Every row gives one point. The points of each table are mixes of a few directions, plus a little noise. Count the directions of each table, and those that both share. Where both have some left over, give the other angles between the two spaces (their principal angles), to ten degrees, smallest first.
In the rows, 128 means zero.

First (4 x 2):
[[ 92 175]
 [126 130]
 [158  89]
 [136 118]]
Second (6 x 2):
[[167 158]
 [114 117]
 [161 154]
 [132 131]
 [ 74  86]
 [121 123]]
Directions: first 1, second 1, shared 0; angles 90

First, 6 rows:
[[ 98 134 156 176 137  92]
 [ 98 140 113 137 137 117]
 [143 119 132 121 124 134]
 [109 152 119 153 124 175]
 [132  76  75  96 130 157]
 [189 147 172  85 117  93]]
Second (8 x 6):
[[133 158 161 147 123 123]
 [116 137 105 110 134 117]
 [ 98 208 115 128 129 146]
 [106  87 104 162 128 179]
 [108 106 128 121 146  44]
 [152 128 137 109 122 129]
 [142  98 160 168 119 155]
 [168 101 114  79 122 131]]
Directions: first 4, second 4, shared 4

First (9 x 11):
[[134 144 133 125 113 107 123 145 145 119 126]
 [141 157 135 107 157 134 124 164 128 104 166]
 [102 131 116 118 147 158 139 103 121 137 102]
 [130 100 137 166 115 147 131  92 109 119 143]
 [143  51 130 112 114  98 167 163 110 165  83]
 [105 148 127 132 132 158 135  98 132 110 111]
 [100 138 102 123 155 157 116  89 120 158 118]
 [198 142 148 138  88  32  79 209 157 122 204]
 [ 99 141 123 133 130 160 138  89 130 118  99]]
Second:
[[133 107  91 110 134  94 103 158 195 132 135]
 [ 98 129 128 126 133 143  87 119 142 162 139]
 [124 136 175 143 124 124 181 110  64 137 125]
 [176 139  59 126 123 156  96 152 173  43 118]
 [129 135 173 140 124 126 182 109  66 132 118]
 [137 153 114 156 121 112 142 156 124  95 175]
 [109 107 137 102 136 152  94  99 140 170  90]
 [118 119 146 123 130 116 139 121 120 153 123]]
Directions: first 5, second 4, shared 0; angles 30, 40, 40, 70

First:
[[144 108 104  56 102 184 162 164 185 156  99  87 104 138  79  46 149 150]
 [114 146 129 147 134 143 133  96 128 144 120 150 135 128 137 129 123 146]
 [105 158 128 155 136 160 140  75 133 158 112 163 139 129 139 122 121 161]
 [118 140 137 159 139 113 118 106 108 123 136 149 139 125 148 156 119 126]
 [140 113 125 109 122 119 126 155 132 118 132 108 121 129 118 122 133 116]
 [153  94 133 112 125  73 105 186 108  83 156  94 120 124 126 155 132  81]
 [ 92 175 133 181 144 162 138  46 123 165 111 186 148 127 154 137 114 171]
 [164  80 135 103 123  51  95 212 101  64 167  78 116 123 124 166 134  61]
 [121 137 126 131 128 145 135 112 135 141 120 137 130 129 128 119 127 142]]
Second (11 x 18):
[[127 129 129 131 129 127 127 126 126 128 128 130 129 128 130 131 127 128]
 [114 146 139 169 142 112 116  96 104 124 136 158 142 124 154 163 116 128]
 [142 111 118  89 114 143 139 159 151 132 120 100 114 132 103  94 139 128]
 [ 97 167 151 216 159  94 102  59  76 120 146 191 159 119 183 204 103 128]
 [129 127 127 125 127 129 129 130 130 128 127 126 127 128 126 126 129 128]
 [137 116 121 101 119 138 136 149 144 130 123 109 119 131 111 105 136 128]
 [155  94 107  51 101 158 151 188 174 135 113  73 101 136  79  62 150 128]
 [140 113 119  94 116 141 138 155 148 131 121 103 116 132 106  98 138 128]
 [135 119 123 108 121 136 134 144 140 130 124 113 121 130 115 110 134 128]
 [142 110 117  87 114 144 140 160 152 132 120  99 114 132 102  93 139 128]
 [ 90 176 157 238 166  86  96  42  63 118 150 207 167 117 197 223  97 129]]
Directions: first 2, second 1, shared 1

First:
[[103 199 138 148 108 130 132  24 222 213 166 159  73 212 113 141   7 132
  164 139 161 163 145  80 166 213 147  39 129 118 119 191]
 [135 108 126 122 134 127 127 158 101 104 118 120 144 104 132 125 162 127
  118 125 119 118 123 142 117 104 123 153 128 131 130 109]
 [131 119 127 125 130 128 127 140 117 118 124 125 135 118 130 126 142 128
  123 126 124 124 126 134 123 118 126 138 128 129 129 120]
 [131 120 127 126 130 127 128 139 118 119 124 125 134 119 129 127 141 128
  124 127 124 124 126 134 124 119 126 137 128 129 128 121]
 [127 131 128 129 127 128 128 123 132 132 130 129 125 132 127 129 122 128
  130 129 130 130 128 126 130 132 129 123 128 128 128 131]
 [132 119 127 126 130 128 128 140 117 118 124 124 134 118 130 126 142 128
  124 127 124 124 126 133 123 118 125 139 128 129 129 120]
 [133 114 126 125 132 128 127 147 111 113 121 123 138 113 131 126 150 127
  121 126 122 122 125 137 121 113 124 144 128 129 129 116]
 [134 111 126 123 133 127 128 152 106 108 119 121 140 109 132 125 155 127
  119 125 120 120 124 139 119 108 124 148 128 130 130 114]]
Second:
[[109 181 135 142 113 130 131  51 198 191 156 150  87 190 117 138  39 131
  155 137 152 155 141  92 156 191 142  63 128 121 122 175]
 [131 120 127 126 130 127 127 139 118 119 124 125 134 119 130 127 141 128
  124 127 125 124 126 133 124 119 126 137 128 129 129 121]
 [121 149 131 134 122 129 129  98 155 153 139 137 112 152 124 132  93 129
  138 131 137 138 133 115 139 152 134 103 128 125 125 147]
 [136 106 125 122 134 127 127 161  98 101 116 119 145 102 133 124 165 126
  116 124 118 117 123 143 116 101 122 155 128 131 130 108]
 [123 141 130 132 124 128 129 108 145 144 135 134 117 144 125 130 105 129
  135 130 134 135 131 119 135 144 131 111 128 126 126 140]
 [140  96 124 119 137 127 126 175  86  89 111 114 153  91 135 122 182 126
  112 123 113 112 120 150 111  90 119 168 128 132 132  99]
 [122 146 130 133 123 129 129 102 152 150 137 136 114 149 124 131  98 129
  137 131 136 137 132 116 138 149 133 105 128 125 126 145]
 [135 108 125 123 134 128 126 158 102 104 117 119 143 104 132 124 162 127
  117 125 119 118 124 141 118 104 123 153 128 130 130 110]
 [146  79 122 115 142 127 125 200  63  70 102 107 166  71 138 119 211 125
  103 120 105 103 116 161 102  70 115 189 127 135 134  84]
 [125 138 129 131 125 128 128 114 141 139 133 132 121 139 126 130 112 128
  133 130 132 133 130 122 133 139 131 116 128 127 127 136]
 [122 145 130 132 123 129 129 104 150 148 137 135 115 148 124 131 100 129
  137 131 136 136 132 117 137 148 132 107 128 126 126 143]]
Directions: first 1, second 1, shared 1

First, 11 rows:
[[125 120 158 140 134 161 111 156 134 125 101 174 118 151 100 144 147 131
  101 131 159 165 137 101  84 108 158 124  85 122  85 143]
 [ 62  98 100  79 137 163 106 124 130 117 130 200 120 135  94  61 135 137
  161 114 161  42 152 138 120 142 167 134 164  88 122 196]
 [ 84 102 131  86 142 133  98 103  93 105 146 184 141 121 123  94 143 142
  167 123 157  91 153 161 142 126 133 132 156 151 134 171]
 [170 157  96 155 104  91 158 123 143 132 139  65 139 121 156 139 102 114
  117 138  87 124 100 127 159 138  97 127 135 123 166  72]
 [205 169 120 193 102 109 171 147 173 154 111  41 114 134 150 168  94 112
   70 138  86 163  90  89 130 130 110 132  95 104 132  55]
 [ 96 111 113  97 127 123  97 109  94  90 149 195 156 130 125  94 141 135
  160 134 156  87 145 159 150 121 128 126 148 150 148 150]
 [112 127 129 125 130 133 126 153 127 126 119 142 136 137 110 149 152 118
  133 134 127 166 129 120 100 123 136 108 113 129 119 129]
 [142 147 114 142 119 104 150 143 134 135 130  83 140 124 135 160 131 111
  130 137  93 167 111 124 126 133 108 110 124 132 146  92]
 [154 135 157 137 142 120 153 110 136 166 129  49 102 103 154 149 109 135
  121 112  99 149 122 129 138 141 109 144 139 137 122 120]
 [107  95 153 102 138 149  75  90  88  88 140 228 135 134 128  76 130 159
  137 126 197  68 159 155 153 106 145 154 134 157 116 176]
 [152 147 138 151 131 122 165 150 156 168 114  47 108 120 132 173 124 115
  111 122  85 185 110 105 105 140 118 120 116 115 118 102]]
Second, 10 rows:
[[ 89 103 199  90 171 163 105 147  91 144 119 133 123 106 110 151 176 119
  147 102 147 200 142 149  63 122 157 131 119 178  71 185]
 [136 102 153 138 136 146 130  85 142 119 130 182 105 133 161 103  89 178
   75  97 172  87 128 129 172 122 162 145 140 125  77 154]
 [121 126  58 147  99 106 152 104 170 107 137 182 129 159 142 103  89 161
  108 135 128  57 124 108 196 137 128 100 154  70 154 106]
 [ 88 126  87 113 129 122 159 143 155 145 130 112 123 129 115 136 132 124
  149 120  95 129 124 119 124 154 133  95 158  88 137 134]
 [103 110 157 118 148 115 140 120 110 124 138 145 139 120 150 175 148 147
  126 111 126 203 128 143 135 125 132  94 134 171  98 134]
 [134 147 122 130 127 107 135 147 121 144 128  70 136 119 119 163 148 104
  161 147  87 175 129 126 111 133  91 115 120 138 163 101]
 [149 150  72 132  94 128 140 144 145 107 135 113 152 125 134  76 103  88
  107 122 119  56  86 138 130 142 153 147 146 101 143 107]
 [152 153  94 142 107  95 161 134 139 129 141  72 148 117 152 141 113 106
  122 128  86 135  95 135 145 142 112 117 142 128 155  83]
 [157 153 136 127 111 143  75 161  93 108 118 121 152 129  90 101 156  76
  153 166 143 113 133 134  77 105 114 168  84 150 161 116]
 [149 112 205 143 155 159  80  95 116 152 103 152  73 141 108 130 126 177
  134 152 173 125 191  99 129  97  98 169  83 133 120 158]]
Directions: first 5, second 6, shared 4; angles 80

First:
[[120  83 157 110 164 147 106 119 183 135 146 130  93 115 124 112  96 133
  110 110 153 123 119  92 113 121 153 130 103 137 121 132]
 [134 162 106 141 101 114 144 135  86 123 115 127 155 137 131 140 152 125
  142 142 109 131 135 155 140 134 109 127 147 121 133 125]
 [134 163 106 142 100 113 145 135  85 123 115 127 156 138 131 141 153 124
  142 142 108 132 135 156 140 134 109 127 147 121 134 124]
 [128 131 126 129 126 127 129 129 125 127 127 128 130 129 128 129 130 128
  129 129 126 128 128 130 129 129 126 128 130 127 129 128]
 [112  41 184  94 197 165  86 110 235 141 162 131  60 104 121  97  66 137
   93  93 176 119 110  59  98 113 176 131  80 146 115 137]
 [146 226  65 166  49  87 176 149   7 114  90 125 205 155 136 163 199 117
  167 168  73 138 148 206 162 145  74 124 182 108 143 118]
 [116  64 169 103 179 155  97 115 206 137 153 130  78 110 123 105  82 135
  102 102 164 121 115  77 106 117 163 130  93 141 118 134]
 [134 160 107 140 103 114 144 135  89 123 116 127 153 137 131 139 151 125
  141 141 110 131 135 154 139 134 110 127 146 121 133 125]
 [127 121 132 125 134 131 125 127 136 129 131 128 122 126 127 126 123 129
  125 125 132 127 126 123 126 127 132 128 124 130 127 129]]
Second, 10 rows:
[[112  82 180  86 153 174  90 136 224 185 129 153 113 107  56  89  95 156
   71  95 138 123 133  90 114 137 180 142  86 153 112 130]
 [133 116 117 144 147 110 136 110 109  86 147 108 100 132 185 143 120 109
  157 135 148 127 113 120 123 111 111 118 135 117 134 131]
 [138 164  95 153 105 100 153 127  66  99 122 115 146 142 163 151 154 113
  161 149 116 132 129 157 139 126  96 121 155 113 137 126]
 [142 140  87 169 137  82 157 103  54  49 149  91 104 143 233 166 136  92
  192 154 146 129 108 140 129 104  80 109 159 102 143 131]
 [129 198 117 119  55 140 138 170 103 195  75 162 215 135  30 118 178 156
   96 135  65 135 164 181 155 166 131 144 142 137 125 117]
 [135 157 104 145 108 109 146 130  83 111 121 121 145 138 147 144 149 119
  149 143 116 131 130 151 137 129 105 124 148 118 134 126]
 [117 111 160  99 130 161 105 141 187 179 118 151 135 116  61 100 116 152
   84 107 122 126 138 113 124 141 163 141 103 147 117 127]
 [122  99 149 114 150 143 112 124 168 138 138 132 108 119 118 115 107 134
  112 115 143 125 124 105 118 125 147 130 110 136 123 131]
 [125 125 138 118 126 139 121 134 146 147 123 137 133 124 103 119 126 137
  113 121 124 128 133 125 128 134 140 133 120 134 124 127]
 [128  90 133 134 168 121 123 105 141  91 157 109  80 124 183 134 101 113
  146 125 163 124 108  99 114 107 126 119 121 122 130 134]]
Directions: first 1, second 2, shared 1

First (11 x 32):
[[ 95  47  65 193  91 130 123 127 153 162 142 187 126 111 138 124  90  83
  142 127  93  81  73 131 124  92 133 137 166 131 148 164]
 [145 171 161  93 147 127 131 128 114 110 120  97 129 136 123 130 148 152
  121 128 146 153 157 126 131 147 126 124 107 127 117 109]
 [152 185 172  82 155 126 131 128 111 104 118  86 130 140 120 130 155 159
  118 129 152 161 167 125 131 153 124 123 100 126 114 103]
 [126 125 125 131 126 128 128 128 128 129 129 131 128 128 129 128 126 126
  128 128 126 126 125 129 127 126 128 127 130 128 129 130]
 [101  61  77 182  97 129 124 127 149 157 140 176 127 114 137 125  97  91
  140 127  99  89  82 131 124  98 132 135 160 130 145 158]
 [119 106 111 146 118 129 127 128 134 137 132 144 127 124 131 127 118 115
  132 127 119 114 113 129 127 118 129 130 139 129 133 138]
 [176 245 218  35 182 126 135 130  92  78 108  44 130 152 114 133 183 191
  108 129 178 195 207 124 133 179 122 117  73 124  98  76]
 [149 182 169  85 153 127 131 129 112 105 118  89 129 139 121 131 153 158
  119 129 151 159 165 126 130 152 125 123 103 127 114 104]
 [115  93 101 156 113 129 125 127 139 143 134 153 127 121 132 126 112 108
  135 127 113 108 104 129 127 113 130 132 145 129 137 144]
 [146 171 161  93 148 126 130 129 115 110 120  97 128 136 122 130 148 151
  121 128 147 152 157 126 130 146 125 123 108 126 117 109]
 [ 85  23  48 212  80 131 122 126 160 173 146 203 126 107 141 123  79  70
  147 127  83  68  56 131 123  81 134 138 178 132 154 174]]
Second (9 x 32):
[[116 117  84 130 158  94 181 115 151 101 110 150 122 135 152 113 106  94
  158 131  98  88 166 128 137 105 127 142 148 110 147 143]
 [113  98  90 133 136 103 201 132 136  98 107 159 101  99 166 122  93  86
  175 150  91  91 129 144 148 106 100 136 138  95 159 145]
 [115 116  71 136 166  88 175 105 161 105 111 152 132 151 148 108 105  91
  152 123  95  80 180 121 132  99 140 147 159 115 144 146]
 [129 107 165 158  66 181  37 145 109 189 164 122 142 117  93 149 147 159
   86 118 159 166  47 127 109 145 137 111 117 162 106 123]
 [146 144 204 125  74 186  42 154  88 172 158  93 134 110  90 155 164 183
   82 125 179 195  58 131 114 168 126 103  92 157  98 103]
 [134 165 112  99 185  91 164 105 146  91 107 116 138 166 136 110 132 122
  136 120 121 112 210 116 131 121 143 141 136 120 127 123]
 [133 145 126 118 146 120 128 119 134 121 125 120 137 146 125 123 134 132
  123 122 131 127 154 121 125 128 138 131 130 130 123 125]
 [147 152 196 109  96 167  85 152  90 144 141  93 123 105 107 148 156 172
  103 135 166 184  85 136 125 163 113 109  90 140 110 105]
 [119 106 105 143 124 122 139 126 139 129 127 147 125 123 136 125 114 110
  138 130 114 109 121 130 130 115 127 133 140 123 137 139]]
Directions: first 1, second 3, shared 1

First, 11 rows:
[[109 190  51 141 147 144 107 130 104 148  98  55 115 162 114 150 150  86
  142 114 123 155 121 203 133  81 133 101 113 126  86 175]
 [132 105 209 159  80 135 134 104 145 125 140 212 128 104 138 120  93 148
  110 132 146 122 142  64 142 192 142 156 156 135 129  78]
 [116 160 117 154 115 143 116 117 119 141 113 121 119 139 123 139 124 108
  128 121 134 144 131 147 139 128 139 124 133 130  98 135]
 [124 133 158 155 102 138 125 113 131 132 126 163 123 123 130 129 111 127
  121 127 139 133 136 108 139 157 140 138 143 132 114 110]
 [133  98 210 153  84 132 136 107 145 122 143 213 130 102 139 117  94 151
  111 134 145 119 142  60 139 191 140 156 156 135 135  77]
 [129 117 182 154  93 136 130 110 138 128 133 185 126 113 133 124 103 139
  115 129 142 126 139  86 139 173 140 146 148 133 123  95]
 [142  94 114  82 161 105 141 151 133 112 144 106 140 122 131 116 145 147
  134 136 113 109 118 127 109 104 107 124 111 123 168 137]
 [150  74 110  60 177  94 148 162 137 104 152  97 147 118 133 109 152 159
  137 141 106  99 113 123  99  93  98 123 104 121 188 140]
 [150  66 144  75 155  98 150 151 143 104 156 133 146 108 137 107 137 165
  129 142 114  98 120  96 105 121 106 134 117 124 186 119]
 [100 219  43 164 135 157  98 120  97 159  85  53 107 170 110 160 147  69
  142 109 130 168 125 217 143  83 143  99 118 127  60 179]
 [124 150  71 112 158 126 122 142 116 132 117  69 127 146 120 136 152 112
  140 124 117 135 120 176 121  84 120 109 109 123 122 163]]
Second, 8 rows:
[[153  92  99  76 152 139 116 147 136 116 150 123 146 147 138 101 138 105
  136 129  89  95 126 123  98 117 115 144  93 116 189 129]
 [ 93 206 136 212  82 154 113  92 110 159  90 135 101 135 115 162 110 105
  121 113 165 175 139 155 168 147 159 116 161 139  38 131]
 [120 115 125 104 171  66 172 153 125 114 124  73 128  93 118 144 155 197
  133 143 151 138 108 146 129  81 103  91 138 133 119 155]
 [134 122 164 150  88 159 110 107 137 132 136 191 129 133 137 116 101 105
  118 123 124 119 144  91 132 178 145 158 135 128 135  92]
 [167  54 141  67 137 139 120 143 150 105 170 172 155 134 148  84 123 117
  128 135  85  75 133  76  92 151 115 167  97 116 221  98]
 [130  89 141  89 172  62 176 157 133 105 137  90 135  86 123 133 151 207
  130 147 145 124 108 124 122  91  98 100 135 131 143 143]
 [112 173 115 166 109 149 112 111 117 145 107 123 114 142 122 144 122 101
  127 118 138 150 133 151 144 132 144 123 136 131  86 135]
 [115 174 101 160 113 157 105 114 116 147 108 117 116 152 123 141 125  88
  130 115 128 147 133 158 139 127 144 125 127 128  93 139]]
Directions: first 2, second 3, shared 2

First (9 x 32):
[[130 202  47 169 136   7 142  63 116 103 146  50 182 178 102  92 233  87
  166 136  74 132 182  84 137 144  80  91 224 149 109 203]
 [148 120 175 163 151 139 131 137 136 123 139 102 154  94 133 127  84 141
  121 157 177 141 103  94 143 145 165 148  99 130 141  92]
 [139 108 141 129 137 137 116 133 120 117 123 137 121 116 136 140 121 128
  127 138 137 136 114 137 123 122 138 133 120 124 136 131]
 [126 118 125  99 121 143  59  92 134 124 124 160 117 122 104 150 147 119
  106 102  85 112 139 168 129  89 119 138  91  77 109 222]
 [119 126 153 121 120 163 136 144 146 152 131 138 126 115 126 126  87 146
  112 117 145 119 119 124 135 134 143 142  92 123 127  93]
 [114 146 119 128 117 128 168 144 137 148 131 119 129 141 132 110 118 138
  132 121 136 122 133 112 131 147 124 122 141 150 128  79]
 [141 110 109 118 137 111  80 102 105  97 117 146 116 130 127 151 172 106
  133 131  97 135 133 161 116  97 113 121 141 107 126 207]
 [116 118 140 113 115 162 161 165 134 150 122 147 108 128 142 126  93 147
  124 121 149 124 116 132 123 139 135 130 117 144 136  62]
 [121 107 138 112 118 161 158 169 124 140 117 153 100 126 150 130  98 143
  130 127 150 130 111 140 116 135 134 127 127 148 141  63]]
Second:
[[131 130 101  74  87 155 146 117 102 136 102 160  93 152 135 135 149 158
  140  98  99 127 160 157 100 118 106 121 150 137 124 110]
 [124 126 163 198 180  93 104 141 160 118 163  86 172  97 119 120 100  88
  113 167 166 128  86  90 165 141 157 136 100 117 134 151]
 [125 127 148 170 159 107 113 136 148 122 148 103 154 110 122 123 112 105
  120 151 150 128 103 105 149 136 145 134 112 121 132 141]
 [132 131  95  63  79 161 150 116  97 139  95 167  86 157 137 136 154 165
  142  91  92 127 168 162  94 115 101 120 155 138 122 107]
 [124 126 164 199 183  93 103 142 161 117 164  85 172  97 119 120 100  88
  111 168 167 128  85  90 165 142 158 136  99 116 134 152]
 [132 131  94  60  77 162 151 115  96 138  95 169  85 158 137 136 155 167
  143  90  91 128 169 164  93 115 100 120 155 140 122 105]
 [124 126 162 196 179  95 105 141 160 117 161  86 170  99 119 120 101  89
  113 166 165 128  88  92 163 141 156 137 100 117 134 150]
 [132 130  94  59  77 162 151 115  96 138  94 169  85 158 137 135 155 166
  143  90  91 128 169 165  93 115 100 120 156 139 122 106]
 [128 127 130 133 132 126 127 129 131 127 130 126 131 126 128 128 126 124
  127 131 131 127 125 125 131 129 130 129 126 127 129 129]]
Directions: first 4, second 1, shared 0; angles 30

First:
[[122 105 118 108 116 114 120 120 133 104 104 141 142 116 138 149 111 119
  129 119 137 147 135 117 156 148 121 140 128 132 150 126]
 [128 128 128 128 128 128 129 127 129 128 128 128 128 128 129 126 128 128
  127 127 128 127 128 128 127 128 129 129 127 128 127 128]
 [120 105 119 107 117 113 120 120 133 103 103 142 142 116 139 150 111 118
  128 119 138 148 137 117 158 149 119 139 128 133 150 126]
 [122 111 121 112 119 117 121 122 131 110 108 137 139 118 136 144 115 120
  127 122 134 144 135 120 149 143 122 137 128 131 145 127]
 [134 147 136 144 137 140 135 134 124 148 148 117 118 138 119 111 142 136
  127 134 121 114 122 136 106 110 135 120 128 125 111 130]
 [120 103 117 105 115 112 117 120 134 101 100 142 143 114 139 153 110 115
  128 119 137 150 137 116 160 151 119 140 128 131 152 126]
 [124 117 123 117 123 120 124 125 131 115 116 135 135 123 134 138 118 124
  129 124 132 138 132 123 144 138 124 135 128 131 139 127]
 [135 155 140 151 142 146 139 136 122 155 156 113 112 142 116 104 147 140
  128 138 119 105 121 141  94 104 137 114 128 124 103 129]
 [157 221 168 215 176 192 163 156 106 227 230  72  75 178  83  39 198 169
  126 163  92  47  95 173   8  41 160  83 128 113  38 135]
 [123 111 120 113 119 116 121 124 132 110 109 137 137 118 137 143 115 120
  129 122 135 142 134 119 149 143 123 136 128 132 144 127]
 [121 107 119 108 116 114 119 121 133 106 105 141 141 116 139 149 112 119
  130 118 137 146 136 117 156 147 120 138 128 132 149 126]]
Second:
[[125 119 123 122 126 122 122 125 129 125 121 130 132 122 134 131 124 132
  129 129 132 133 126 127 134 129 126 125 133 125 135 128]
 [127 125 126 126 127 126 126 127 128 127 126 128 129 126 130 129 127 129
  128 128 129 129 127 128 130 128 127 127 129 127 130 128]
 [136 150 140 142 134 143 143 134 125 134 145 124 118 142 114 122 137 119
  127 127 118 116 133 130 113 126 134 137 116 135 111 128]
 [109  77  99  94 112  92  92 114 136 113  87 138 153  95 161 143 107 148
  131 130 153 157 116 124 165 132 115 107 156 110 168 128]
 [141 163 148 151 139 153 152 138 123 139 156 121 111 150 105 118 142 114
  125 126 111 108 136 130 103 126 137 142 108 140 101 128]
 [172 249 196 208 164 213 212 161 110 164 223 104  69 205  50  93 177  81
  119 122  71  60 156 137  42 119 159 177  62 170  35 129]
 [114  89 106 102 116 101 101 117 134 117  97 136 147 103 153 139 112 144
  130 130 147 150 119 125 156 131 118 112 150 114 159 128]
 [122 110 118 116 123 116 116 123 131 123 114 131 137 117 139 133 121 135
  129 129 136 138 124 127 140 129 123 121 138 122 142 128]
 [126 123 125 125 126 125 125 127 129 127 124 129 130 125 131 130 126 130
  128 128 130 131 127 128 131 128 127 126 131 126 131 128]
 [119 104 115 112 121 111 111 121 132 121 109 133 139 113 143 135 118 138
  130 129 139 142 123 126 145 130 122 118 141 120 147 128]
 [117  99 112 109 119 108 108 120 132 119 105 133 142 110 147 136 116 140
  130 130 142 144 121 126 149 130 121 116 144 118 151 128]]
Directions: first 1, second 1, shared 0; angles 40
